Each row of a before or after table is a point. The points were changed in one or more steps. Then noise was added and the rows were shuffled. The steps act on how far a point lies along the listed directions, d1 being the first. What was done? A step turns or swaps two directions, mirrors them in a line or flattens them onto one, adds a multiple of one to another, or multiplies one. Angles are multiples of 10 degrees, from the lower direction toward the higher: turns from -170 to 170, lines from 10 to 170 but not 90. Use the fewest steps. Two steps may share a direction if one is a turn and the other turns, adds or multiplies; they go together, in the order done. Otherwise the lowest direction goes first.
In the rows, zero is written as 128.

Directions:
(1): [137 169  93]
(2): [140 161 170]
(3): [180 114 124]
Before, 14 rows:
[[157 161  98]
 [115 112 116]
 [166 119 130]
 [142  85 137]
 [ 96 103 102]
 [140 111 118]
 [125 103 178]
 [155  73  95]
 [109 103 111]
 [131  89 144]
 [171  76 187]
 [ 57 156 118]
 [193  94 116]
 [133 110 150]]
After, 14 rows:
[[115 148 104]
 [113 162 101]
 [124 140 113]
 [178 121 131]
 [128 203 146]
 [ 99 104 103]
 [ 92 111 101]
 [ 77 109 138]
 [ 72  54 125]
 [129 123 107]
 [136  89 120]
 [106 113 122]
 [120 104  62]
 [136  65  88]]
Steps: turn d1 and d3 by 60 degrees; turn d1 and d2 by 60 degrees

Directions:
(1): [115 131 106  92 131 119 160  99  58]
(2): [112 142 110 191  77 102 155 122 120]
(3): [ 88 129  87 156 178 163 143 157 127]
(4): [206 126 106 153 144 125 128 153  99]
(5): [108 107  94 116 101 111  65 163 106]
(6): [139 151  88 139 130 152  88  63 139]
Before (13 x 9):
[[167 120 146  80 170 124 157 145  91]
 [138 121 173  94 103  91 146 104  77]
 [139 170 177 102 136 129 118  60 137]
 [136 107 179 121 130 145 135 139 162]
 [208 132 173 119 101  80 136 141  98]
 [158 138 113 169 112 112 121 107 134]
 [128 109 146 112 104 116  84 151 155]
 [165 122 131 103 126 112 120 182 128]
 [188 130 170 135 131 116 156 104 131]
 [200 124 209  91 106 121  81 170 214]
 [147 133  99 181 193 178 153 157 133]
 [174 134 150 121 112 134 101 109 161]
 [118 111 111 101 178 162  79 131 141]]
After:
[[110 116 149 130 109 124 106 144 166]
 [105 161 169 101 136 132 103  84 144]
 [ 62 118 165  87 131 119 149 118  95]
 [104 146  92 170 127 133 121  94 139]
 [127 102 173 132 117 138 132 150 161]
 [ 96 138 134 133 126 155 107 117 180]
 [107 110 153  77 186 139 159 181 115]
 [ 68 130 189 128 120 149 104 187 247]
 [ 98 125 131 112 145 133 139 189 153]
 [ 77 126 139 135 152 143 147 121 147]
 [171 107 143 113 161 137  86 149 144]
 [ 25 135 141 121 152 138 154 154 139]
 [182 128  95 185 170 160 133 163 118]]
Steps: turn d1 and d2 by -20 degrees; add 0.5 times d2 to d6; swap d3 and d4; multiply d5 by 0.4
